Each row of a before or after table is a point. The points were changed in one or more steps. Then noise was added and the rows were shuffled. The steps act on columns, c1 being the first. Name the steps. A step turns or swaps two columns, mirrors them in a line or flattens them onto one, adds a multiple of one to another, or multiplies or shifts one. Angles are multiples of 10 degrees, from the lower column toward the higher: turns from -170 to 170, lines from 10 to 170 but not 90. Use the fewest steps. Two steps may share a column if one is a turn and the other turns, adds or multiplies; they go together, in the order done. Otherwise the lowest column goes first.

Before (9 x 3)
[[-1.5  0.5  5.5]
 [-3.7 -1.6 -0.3]
 [-2.2 -1.4  4.0]
 [-1.5 -2.1  0.8]
 [ 5.9  4.3 -0.6]
 [ 2.7  1.3  1.3]
 [ 4.1  1.5  1.9]
 [-3.3  0.7 -1.5]
 [ 4.2  1.5 -1.2]]
After (9 x 3)
[[-4.1  0.3 -0.4]
 [-2.9 -1.7 -1.5]
 [ 4.3  0.2  1.7]
 [ 3.0 -0.4  1.3]
 [ 4.6  0.0 -1.3]
 [-1.2 -1.0  5.4]
 [-2.5  0.7  4.0]
 [ 6.9 -2.0 -0.6]
 [-2.1  1.4  0.9]]
Steps: mirror c1 and c2 in the line at 10 degrees

Before (8 x 6)
[[ 0.8 -2.1  0.1  1.1  0.7  1.4]
 [ 2.5  3.3  6.3  2.9 -0.3  5.5]
 [ 0.2 -5.5  0.7 -3.6  0.1 -1.3]
 [-0.8 -5.1 -2.8 -5.6  0.0  3.7]
 [ 1.0  8.4  6.5 -2.1 -1.1  0.0]
 [ 0.1  4.4  0.4 -1.3 -3.9  0.6]
 [-3.5 -2.6  1.3 -0.4  1.2  1.8]
 [-1.2 -1.8  4.7  1.9 -4.1  3.1]]
After (8 x 6)
[[ 0.2 -1.6  2.8 -3.5  0.2 -1.4]
 [-0.7 -0.1  0.2 -5.7  0.0  3.6]
 [ 0.0  0.9 -1.6 -1.2 -3.8  0.6]
 [ 2.6 -1.8  3.2  2.9 -0.3  5.6]
 [ 0.8 -0.7  0.9  1.1  0.7  1.4]
 [-1.2 -2.4  4.3  1.9 -4.0  3.1]
 [ 0.9 -0.7  1.2 -2.0 -1.2  0.1]
 [-3.5 -1.2  2.0 -0.6  1.1  1.7]]
Steps: flatten c2 and c3 onto the line at 120 degrees

Before (12 x 11)
[[-1.1  2.2 -3.3  2.9  3.8  0.4  3.2 -2.9 -2.3  1.9 -0.7]
 [-0.2 -4.8 -1.3  3.8  3.6 -1.1  2.8 -4.4 -0.6  0.1  3.7]
 [-2.0 -1.6  1.4  2.0  2.5 -0.1  4.3 -1.9  2.9  1.7  2.2]
 [-1.4 -2.6 -0.7  5.0 -1.5  8.0  2.0  2.7  1.7 -3.2 -2.9]
 [ 0.0  2.6 -0.3  3.0  5.0 -1.4  0.7 -1.8 -2.6  1.8  4.0]
 [-1.6  0.2 -0.1 -1.9  2.2  0.4  0.4 -3.4 -0.6 -1.4  2.3]
 [-3.1  1.1  0.3  3.7 -3.6 -1.9 -1.7 -2.6 -1.5 -0.1  2.3]
 [ 0.1  2.6 -0.8  3.7  2.3 -1.9  3.2 -1.9 -0.9 -2.4  2.3]
 [-6.7 -8.8 -0.8  3.5  5.5  1.8  3.0 -3.2  2.6 -3.2  4.0]
 [ 1.2  1.1 -2.5  4.4  2.0  0.3  1.0 -0.4  9.0  1.2  3.6]
 [ 0.6 -0.3 -2.0  5.0  4.0 -0.3  1.8  1.7 -2.0  1.2 -5.4]
 [-2.9  0.4 -1.4 -1.8 -3.5 -0.6  2.6  1.5 -2.3  0.6  2.8]]
After (12 x 11)
[[-2.9  0.4 -1.5  0.5 -3.6 -0.6  2.6  1.5 -2.3  0.6  2.4]
 [-2.1 -1.6  1.4  0.4  2.4 -0.1  4.5 -1.9  2.9  1.7  2.6]
 [ 0.1  2.5 -0.8  0.5  2.3 -1.8  3.2 -1.9 -0.8 -2.4  2.9]
 [-6.7 -8.8 -0.8  0.8  5.5  1.9  3.0 -3.2  2.6 -3.2  4.5]
 [ 1.2  1.0 -2.5  0.6  2.0  0.3  1.0 -0.4  9.1  1.2  4.3]
 [-0.1  2.5 -0.3  0.9  4.9 -1.4  0.8 -1.9 -2.6  1.8  4.4]
 [-1.6  0.2 -0.1  0.4  2.1  0.4  0.5 -3.3 -0.7 -1.3  2.0]
 [-1.1  2.3 -3.3  0.1  3.8  0.4  3.1 -2.8 -2.3  2.0 -0.1]
 [-0.3 -4.7 -1.3  0.7  3.5 -1.1  2.8 -4.4 -0.6  0.1  4.2]
 [-3.1  1.1  0.3  0.5 -3.6 -1.9 -1.7 -2.5 -1.5 -0.1  2.9]
 [-1.4 -2.6 -0.7 -0.4 -1.5  8.0  2.0  2.6  1.7 -3.2 -2.0]
 [ 0.6 -0.3 -2.0 -0.9  4.0 -0.3  1.8  1.6 -2.0  1.3 -4.4]]
Steps: flatten c4 and c11 onto the line at 80 degrees

Before (8 x 18)
[[-1.7 -0.2  0.1  2.0 -2.0 -1.9 -0.2  1.3 -3.7 -6.0  0.9 -0.7 -0.8  0.2
  -0.7 -0.8  0.5  1.3]
 [ 2.5  0.2  0.7  2.8 -3.8 -1.7  0.3  0.7 -0.5  2.3  2.6  2.2 -0.5 -1.9
  -8.3 -0.8 -0.1  0.3]
 [-1.1 -1.8 -2.4  2.6 -1.0  7.4 -0.5  2.0  3.3  2.9 -0.1 -1.6  1.1 -2.1
  -0.8 -0.4 -0.9 -2.1]
 [-3.2  0.5 -1.8 -4.1  0.3  1.2 -0.4  6.1 -0.5  1.6  3.3 -2.4 -0.8  0.6
   1.2  0.0  0.0 -1.3]
 [ 7.8 -3.7 -1.6  0.3 -2.8  3.5  1.0  0.6 -2.8 -9.5  0.8  2.7  0.3 -1.4
   1.2  0.5  5.0 -1.9]
 [-1.1 -0.9  7.1  3.5  6.5  0.1  2.6  0.8 -1.5 -1.2  2.1  0.6  3.2 -0.6
  -1.9  0.3 -0.8  0.9]
 [-0.6  0.1  8.0  1.2 -5.0 -1.0  0.9  0.7  2.9  2.7  3.8  2.0  2.5 -2.6
   1.6 -3.7  1.0  1.7]
 [ 1.5  1.0 -2.4 -8.2  1.5  1.4  2.3  0.0 -2.0  3.4  3.3 -0.1 -2.7  2.5
  -0.5 -3.3  0.4 -1.1]]
After (8 x 18)
[[-0.7  0.1  8.0  0.2  5.0 -0.9  1.0  1.3  2.9  2.5  3.8  1.9  2.6 -2.7
   1.6 -3.5  1.1  1.8]
 [-1.6 -0.2  0.1  0.2  2.5  1.0 -0.2  2.5 -3.7 -6.0  1.0 -0.7 -0.8  0.2
  -0.8 -0.6  0.5  1.4]
 [ 7.8 -3.7 -1.6 -0.4  1.4 -4.1  0.9  0.4 -2.7 -9.6  0.6  2.9  0.2 -1.2
   1.3  0.6  5.1 -2.0]
 [-1.1 -1.0  7.1  1.7 -6.0  2.2  2.7  3.4 -1.6 -1.0  2.0  0.7  3.3 -0.5
  -1.6  0.4 -0.8  0.8]
 [ 2.3  0.4  0.7  1.4  4.1  0.3  0.2  2.5 -0.5  2.1  2.6  2.1 -0.5 -1.9
  -8.4 -0.8 -0.3  0.5]
 [-1.1 -1.8 -2.5  0.1 -1.5 -7.4 -0.5  3.1  3.3  2.9  0.0 -1.7  1.2 -2.0
  -0.9 -0.4 -0.9 -2.2]
 [-3.0  0.7 -1.6 -7.2 -0.7 -1.0 -0.4  0.7 -0.7  1.5  3.3 -2.5 -1.0  0.5
   1.3  0.0 -0.1 -1.5]
 [ 1.4  1.0 -2.2 -5.4 -1.7 -0.7  2.2 -6.5 -1.9  3.3  3.4 -0.1 -2.8  2.5
  -0.4 -3.4  0.6 -1.1]]
Steps: turn c4 and c8 by 50 degrees; turn c5 and c6 by 160 degrees

Before (12 x 24)
[[ 2.8  0.5  5.8  1.0 -1.8  1.8 -2.0 -0.8  2.1  3.4  1.5 -4.0  0.2  1.6
   3.4 -2.2 -2.5 -1.3  2.2  2.7 -1.6 -0.7  2.3 -5.7]
 [ 0.0  4.1  3.1  1.0 -2.5  1.9  5.2 -1.5 -2.0 -2.2 -2.2  3.3 -3.2 -1.5
  -3.3 -0.6 -0.7  1.4 -1.5 -0.2  0.2  0.9 -3.0 -1.8]
 [ 1.1  2.1 -1.4  1.2 -1.8  1.9  1.5 -2.8 -4.1 -2.2 -4.1  2.4 -4.3  2.0
  -3.6 -4.1 -3.8  5.1 -3.3  0.5  2.1  2.2 -0.9 -1.8]
 [ 3.2 -0.2  5.3 -0.4  5.9 -6.4 -6.1  2.1 -1.4 -3.1 -0.6 -2.5 -1.4  2.5
   7.2 -0.3  1.3  4.0 -1.2 -1.1  0.0 -2.8  0.5  1.0]
 [-0.2 -1.3  4.8 -3.7  2.1 -1.8 -4.8  4.0  0.2 -6.0  1.7 -3.4 -2.3  1.3
   6.3 -2.0 -2.8  3.1 -0.9 -0.3 -0.3 -3.4  0.8  0.9]
 [ 0.8  1.4  6.8  1.6 -4.2 -0.8 -3.5 -2.1  1.6  0.1  2.4 -0.9  3.3  0.0
  -0.4 -5.6 -1.7 -0.9  2.0 -0.7  0.0  0.1  4.2 -3.8]
 [ 3.6 -0.9  3.3 -0.4 -5.7 -2.0 -1.5  0.9 -3.8  0.5  1.9 -1.7  1.3  1.9
   1.1 -2.9 -1.2 -2.4  1.8  1.0 -0.6 -1.6  1.8 -3.9]
 [ 3.5  3.5  3.8 -1.6 -1.6 -2.5 -5.3  1.5  1.6  0.3  2.0  0.7  0.5  1.7
   1.6 -0.7 -4.3 -0.8  0.3  0.2 -2.0 -2.8  2.7 -4.5]
 [ 2.9  2.6  1.0 -1.4 -2.1  2.6  1.3 -3.0 -1.6 -2.1 -1.7  2.5 -1.1  2.3
  -2.6  0.3 -2.0  4.0 -0.9  1.2  4.0  1.3 -2.8  3.4]
 [ 2.9  2.5 -0.7  0.9 -0.9 -0.6  5.7 -0.6 -0.1 -3.3 -1.5  3.7 -7.4  0.7
  -0.9 -0.3 -2.8  4.2  0.9 -1.6  3.8  4.7 -0.4  2.1]
 [ 0.6  5.6 -0.9  0.0 -0.7 -0.1  4.0 -0.4 -2.3 -0.2 -1.0  0.3 -3.5  0.3
  -5.6 -3.8 -1.7  2.0 -1.0  3.0  3.9  1.0 -0.3  1.4]
 [-0.6 -0.3  3.7 -0.9  1.4 -6.1 -3.3 -1.1 -0.5 -1.0  1.7 -1.6 -5.1  1.4
   7.9  1.5 -2.5  4.7 -1.0 -0.9 -2.0 -4.4  2.0  4.4]]
After (12 x 24)
[[ 2.9  2.2  0.2 -1.4 -2.5  2.7  1.3 -2.9 -1.6 -2.2  2.2  2.5 -1.1  2.3
  -2.6  0.3 -1.9  4.0  0.8  1.1  5.1 -1.6 -2.3  3.3]
 [ 3.4 -1.4 -3.2 -1.5 -1.1 -2.6 -5.3  1.5  1.5  0.3  3.7  0.7  0.3  1.8
   1.5 -0.8 -4.3 -0.8 -0.5  0.2 -3.1 -1.2  3.1 -4.5]
 [-0.6 -1.7 -4.1 -0.9  1.8 -6.1 -3.4 -1.5 -0.5 -1.0 -0.1 -1.6 -5.1  1.3
   7.9  1.4 -2.6  4.8 -0.4 -0.9 -1.6 -0.1  1.7  4.4]
 [ 2.8 -1.4 -3.0  1.0 -1.5  1.9 -2.1  0.4  2.1  3.4  0.9 -3.8  0.2  1.6
   3.2 -2.2 -2.6 -1.3  2.4  2.8 -3.0 -4.1  2.5 -5.8]
 [ 3.2  0.5 -3.9 -0.4  6.0 -6.5 -6.0  1.3 -1.4 -3.1 -0.2 -2.5 -1.5  2.3
   7.2 -0.2  1.3  3.9 -2.0 -1.0  1.0 -2.3 -0.6  1.0]
 [-0.1 -1.9 -4.0 -3.6  2.2 -1.8 -4.7  2.9  0.4 -6.0 -0.9 -3.5 -2.3  1.3
   6.3 -2.0 -2.6  3.1 -2.8 -0.2 -0.5 -1.4  0.3  1.0]
 [ 1.1  4.4  1.8  1.2 -2.0  2.0  1.4 -4.2 -4.1 -2.2  1.4  2.5 -4.4  2.0
  -3.5 -4.0 -3.8  5.0 -1.5  0.3  4.8 -0.3 -0.7 -1.8]
 [ 0.6  2.0  0.9  0.0 -0.6  0.0  4.0 -0.9 -2.3 -0.3  5.3  0.2 -3.6  0.3
  -5.6 -3.7 -1.8  2.0 -0.6  3.0  5.5  0.1 -0.2  1.4]
 [ 2.9  1.9  2.9  0.8 -1.0 -0.6  5.8  0.0 -0.1 -3.1  2.2  3.7 -7.4  0.6
  -0.8 -0.4 -2.9  4.2  1.0 -1.5  4.0 -2.5 -0.3  2.1]
 [ 3.6 -2.1 -2.5 -0.4 -5.3 -2.1 -1.5  1.8 -3.9  0.4 -0.6 -1.6  1.2  1.8
   1.1 -2.8 -1.3 -2.4  1.1  1.1  2.2 -1.5  2.7 -3.9]
 [-0.1  2.9 -1.0  1.0 -2.9  1.8  5.2 -2.1 -2.1 -2.1  3.6  3.3 -3.2 -1.6
  -3.3 -0.7 -0.6  1.5 -0.6 -0.3  1.6 -3.0 -2.4 -1.7]
 [ 1.0 -2.0 -3.1  1.6 -3.4 -0.8 -3.6 -0.9  1.6  0.0  1.8 -0.7  3.3  0.0
  -0.4 -5.6 -1.7 -0.8  2.8 -0.7 -1.2 -5.2  4.8 -3.8]]
Steps: turn c2 and c11 by 80 degrees; turn c3 and c22 by -130 degrees; multiply c3 by 0.7; turn c5 and c23 by -10 degrees; turn c8 and c19 by -30 degrees; add -0.7 times c9 to c21
